Each row of a before or after table is a point. The points were changed in one or more steps. Then noise was added and the rows were shuffled. The steps act on columns, c1 being the first. Name the steps. A step turns or swaps two columns, mirrors them in a line or flattens them onto one, adds a multiple of one to another, or multiplies or shifts one. Angles are multiples of 10 degrees, from the lower column toward the higher: turns from -170 to 170, lines from 10 to 170 but not 90. Use the fewest steps. Two steps may share a column if one is a turn and the other turns, adds or multiplies; they go together, in the order done. Otherwise the lowest column goes first.

Before (8 x 3):
[[-0.6  4.2 -0.7]
 [ 0.6  4.6 -2.8]
 [ 3.3 -1.8 -5.6]
 [-4.5  0.8  0.7]
 [ 2.8 -5.4 -2.5]
 [ 3.8  4.5 -3.4]
 [ 0.7  4.6  0.6]
 [-2.3 -5.1 -0.8]]
After (8 x 3):
[[ 3.0  2.2 -3.5]
 [ 0.4  4.2 -0.1]
 [-1.1  4.0 -0.3]
 [-0.8 -7.2  3.7]
 [ 1.3 -2.7  6.6]
 [-1.2  3.7  4.6]
 [ 1.8 -3.8 -0.6]
 [ 1.6  4.6  2.6]]
Steps: add -0.3 times c1 to c2; turn c1 and c3 by 140 degrees

Before, 11 rows:
[[-4.7  0.6  2.1  1.1 -0.8  1.3]
 [ 1.2  1.7 -5.9  1.2  1.7 -0.9]
 [-1.7 -2.3  2.2  0.0  2.1 -3.9]
 [-0.5  2.9  1.3 -0.7  1.2 -3.9]
 [-7.9  1.8  7.4  3.1  0.4  1.1]
 [ 4.3 -0.6 -3.9  1.3  0.3  4.4]
 [-1.6  2.5  0.5 -0.5 -2.7 -2.6]
 [ 3.2  2.9 -3.0 -1.9  3.1  2.3]
 [-2.1  1.8  6.3  6.3 -6.3  5.2]
 [-1.7  2.8  7.5  2.5 -3.4  0.4]
 [ 3.1  1.6 -4.0  5.4  4.0  2.6]]
After (11 x 6):
[[ 0.8 -2.9 -2.7 -4.5 -3.8 -2.1]
 [ 1.2 -2.7 -5.6 -1.4 -0.1  2.0]
 [ 2.8  6.9  4.0  1.1  1.5 -3.2]
 [-0.5  3.1 -0.8  0.6  2.6  3.2]
 [-2.3  0.4 -4.1 -2.8 -3.5  1.5]
 [ 4.9 -1.4 -4.1 -4.1 -4.2  2.0]
 [ 4.4  6.1  4.6  7.2 -1.1 -0.3]
 [ 0.0  2.2 -1.2  1.6  3.6 -1.1]
 [ 6.7  5.4  3.5  0.8 -1.3 -8.1]
 [ 0.4 -0.3  3.1  1.4  2.3  3.6]
 [ 1.8  2.0  1.2  4.3 -0.6 -1.3]]
Steps: turn c1 and c4 by -100 degrees; turn c2 and c3 by -40 degrees; turn c5 and c6 by 120 degrees

Before, 14 rows:
[[ 3.0  1.0  3.0  0.8 -4.5  4.3  4.2  0.9  2.6 -3.5  1.6]
 [-1.9 -2.1 -2.6 -1.9  5.0  1.4 -2.3 -1.7  4.5 -1.3  2.1]
 [ 3.2  5.0 -0.1  1.6  0.3  4.8  2.7  7.0  1.6  1.6  1.8]
 [-4.4 -0.2 -2.3 -6.6  2.5  0.8 -1.1 -1.0 -6.0  2.3 -6.7]
 [-6.3  7.4 -4.6 -1.9 -1.0 -2.3  0.4 -1.2 -4.0  1.5 -3.9]
 [-1.9  1.8  0.3  1.3 -1.6 -2.2 -3.6 -0.4  3.3  4.0 -3.5]
 [-6.0 -1.0 -2.3 -1.1  0.7  0.6 -3.8  2.1  0.8  1.6  1.7]
 [-2.9  0.2 -7.2 -1.3 -1.1 -1.3 -1.4  1.2 -7.4  1.0 -5.7]
 [ 7.5  1.2 -1.6 -2.5  1.3  0.8  2.4  4.3  0.5 -4.5  3.6]
 [-2.5  5.2 -7.0 -3.8 -0.7  1.3 -3.0 -0.6 -2.6  3.3 -5.9]
 [-2.6 -3.4 -2.8 -5.2 -1.4  0.1 -1.0 -0.4  5.0  3.7  3.2]
 [ 1.7  3.1  1.5 -2.2 -2.2  0.8  1.2  7.1  6.2 -4.9  0.1]
 [-3.4 -0.5 -3.6 -0.5  2.4 -1.7  2.6  1.8  4.3  3.1 -1.7]
 [-4.0  5.4 -1.4 -3.2  0.3 -4.6 -1.9  0.4 -4.0  4.2 -3.2]]
After, 14 rows:
[[-3.3 -6.0 -1.9 -1.2 -1.7 -5.9 -1.6  1.6 -4.3  6.9  0.1]
 [-5.7  2.0  1.5 -1.0 -1.2  0.4 -3.4 -2.4  0.0  2.5 -1.5]
 [-2.2 -5.3  0.9 -3.9 -2.6 -2.9 -3.6  0.5  0.1  8.1  5.0]
 [-3.1 -1.7  2.0 -0.9  3.2  4.3  2.3 -1.6  0.1  4.7 -0.8]
 [-2.7  2.0 -2.3 -1.9  3.6  2.8 -2.3  0.4  3.7  2.2 -2.1]
 [-4.2 -6.6  1.5 -6.9  2.4 -5.1 -1.0  1.8 -1.4  2.8 -0.3]
 [-3.9 -3.2  3.4 -3.4 -1.0 -1.2 -2.0  2.8 -4.6  2.7  5.7]
 [-6.4 -3.6  0.3 -2.4 -0.7 -2.2  0.9  3.3 -2.8  5.1  7.7]
 [ 7.6  3.7 -5.2 -2.4  2.0  0.2  2.5 -4.5 -1.6 -0.1  1.4]
 [-2.7  3.8  2.4 -5.7 -1.7  4.3 -0.9 -1.4  2.9  3.5 -3.8]
 [-1.9 -3.3  4.1  1.2 -3.7  3.5 -4.2  0.2  0.1  1.4  1.5]
 [ 3.4  2.1  1.4  1.2  1.7 -1.1  2.9 -8.5  1.0  0.6  4.7]
 [ 2.6  2.0 -1.9  0.4 -2.9 -0.2  3.8 -2.7  4.0 -3.9  1.1]
 [ 1.0  0.1 -4.7 -2.3 -1.5  4.9  1.1 -7.9 -0.3 -3.6  3.0]]
Steps: swap c2 and c11; turn c3 and c10 by -70 degrees; add 0.5 times c7 to c5; turn c6 and c9 by -120 degrees; turn c8 and c9 by -150 degrees

Before:
[[-6.1  1.6 -5.4  4.8 -1.5 -2.2 -4.1 -1.9  3.7 -2.8 -0.4 -5.1 -0.9  0.4
   2.2 -0.6  3.8  4.6]
 [-3.8  0.2 -0.8 -1.6  5.6  2.7 -3.8 -0.4  3.5 -0.2 -4.4  1.8 -1.2 -0.4
  -2.6 -0.9  4.1 -4.2]
 [-1.6 -3.0 -5.1  5.5  2.5  1.0  2.0  1.8  1.7 -1.2  1.8  3.2 -1.6 -8.6
  -1.0 -2.3 -0.8 -2.3]
 [ 2.3 -5.6 -3.0  8.1 -2.3  0.9 -6.6  8.5 -3.1  3.6 -4.4  3.0 -0.7 -0.2
   4.0  0.6 -0.5 -0.7]
 [-6.6 -1.6  0.3  5.0  1.9  3.2  2.9  7.8 -2.9  2.2 -6.0 -7.5  3.5 -4.4
   4.1 -5.2 -4.8 -1.1]
 [ 1.7  1.3  2.8  2.9  1.1  0.9 -1.0  1.7 -2.6  4.4  3.3  3.2 -4.1 -2.1
   1.1 -4.4 -2.9  1.2]
 [ 3.0  2.7  2.6 -1.3 -3.1  5.6 -1.3  4.9 -3.5 -0.1 -1.0 -4.2 -4.2 -6.3
  -3.9 -4.5 -6.0 -0.7]
 [ 0.1  3.7 -3.9 -2.4  0.1 -2.5  1.7  4.0  6.1 -4.5 -4.4  0.4 -1.9 -0.9
   1.5  1.0 -2.3  0.6]
 [ 0.6 -3.6  2.3  3.1  2.5  4.9 -4.6  4.1  5.7  1.5 -2.1  0.2  5.0 -3.3
   3.2 -1.4  0.6 -0.2]
 [-4.9  1.1  2.3  3.5  3.6 -1.4 -6.8  8.8 -3.4 -2.4 -2.4 -1.4  1.8  1.1
   1.0 -0.6  3.6 -3.6]
 [ 1.9  1.1 -5.1 -2.2 -1.0  0.0  0.3  3.7  2.3  4.0  1.5 -0.6 -2.8 -5.9
   1.2 -0.8 -4.7 -0.9]
 [-4.6 -1.4  1.2 -0.7 -2.4 -1.3 -0.9  6.4 -4.3  0.7 -1.7 -4.2 -4.8  0.7
   2.9  2.8 -6.1  3.8]
 [-2.0  3.5  3.4  2.3  1.4 -0.3  2.4  1.0  0.1  3.5 -2.8 -1.3  2.1 -1.4
   1.2  1.3  0.1 -3.3]]
After, 13 rows:
[[ 0.9  5.8  0.7 -8.4  0.9  1.1  0.6  8.5 -2.9  2.5  1.3  0.8 -1.0  4.1
   3.9 -3.1 -6.7 -0.7]
 [ 1.6 -1.5 -3.7 -2.5 -1.3  0.8  3.4  2.1 -2.8  3.1 -2.8  0.8 -3.9 -2.3
   0.8  3.1 -1.6  1.4]
 [ 4.0 -3.1 -4.4  0.5  2.7  5.6  6.2  4.8 -4.2 -0.4 -5.7 -1.7 -4.5  3.2
  -4.4  2.7 -1.5 -0.6]
 [-0.7 -3.9  0.8  2.2 -0.1 -2.4  2.8  4.1  6.5 -2.6  0.5  0.0 -2.2  4.3
   1.3 -3.7  2.0  0.3]
 [-0.3  3.6 -1.0 -2.9 -3.0  5.0 -0.4  3.9  5.6  0.7 -2.3  0.3  5.0  3.0
   3.1  2.2 -4.5  0.0]
 [-6.9 -1.2 -0.4 -4.7  1.1 -2.3 -3.8 -2.2  3.5 -2.1  0.4 -2.2 -0.6  0.2
   2.4 -5.2 -4.3  4.8]
 [-2.6 -3.9  1.7 -1.7 -1.5 -0.3  0.2  1.3 -0.2  2.2  0.3 -1.0  1.6  3.1
   1.7  2.7  2.7 -3.3]
 [-5.4 -1.2 -0.3 -2.9 -4.2 -1.4 -4.0  9.0 -3.4 -1.7  1.7 -0.6  2.4  2.2
   1.0  2.2 -7.0 -4.5]
 [-7.3  1.8 -4.7 -3.8 -2.9  3.3  4.9  7.4 -3.0  2.0 -2.3 -3.0  3.4  7.4
   3.9  0.2  3.0 -0.9]
 [-3.2  0.2 -0.9  2.8 -5.2  2.9 -4.4 -0.5  3.4 -0.1  1.1  1.1 -0.9  4.2
  -2.5 -0.9 -4.4 -4.0]
 [-0.9  2.8 -2.8 -5.2 -3.3  1.3  1.0  1.6  1.5 -1.0 -8.5  1.6 -1.2  1.4
  -0.9 -5.0  1.9 -2.3]
 [-5.3  1.0  2.4  0.5  2.4 -1.6  5.9  6.7 -4.3  0.2  1.3 -2.2 -4.9  1.1
   2.8  1.1 -0.7  4.2]
 [ 2.0 -1.3 -0.7  1.5  1.5  0.4  4.6  3.4  2.0  2.5 -5.9 -0.3 -3.0  0.4
   1.3 -5.2  0.0 -0.7]]
Steps: add -0.3 times c15 to c1; multiply c2 by -1; swap c3 and c16; turn c4 and c5 by -170 degrees; turn c7 and c17 by 90 degrees; multiply c10 by 0.7; turn c11 and c14 by -110 degrees; multiply c12 by 0.4
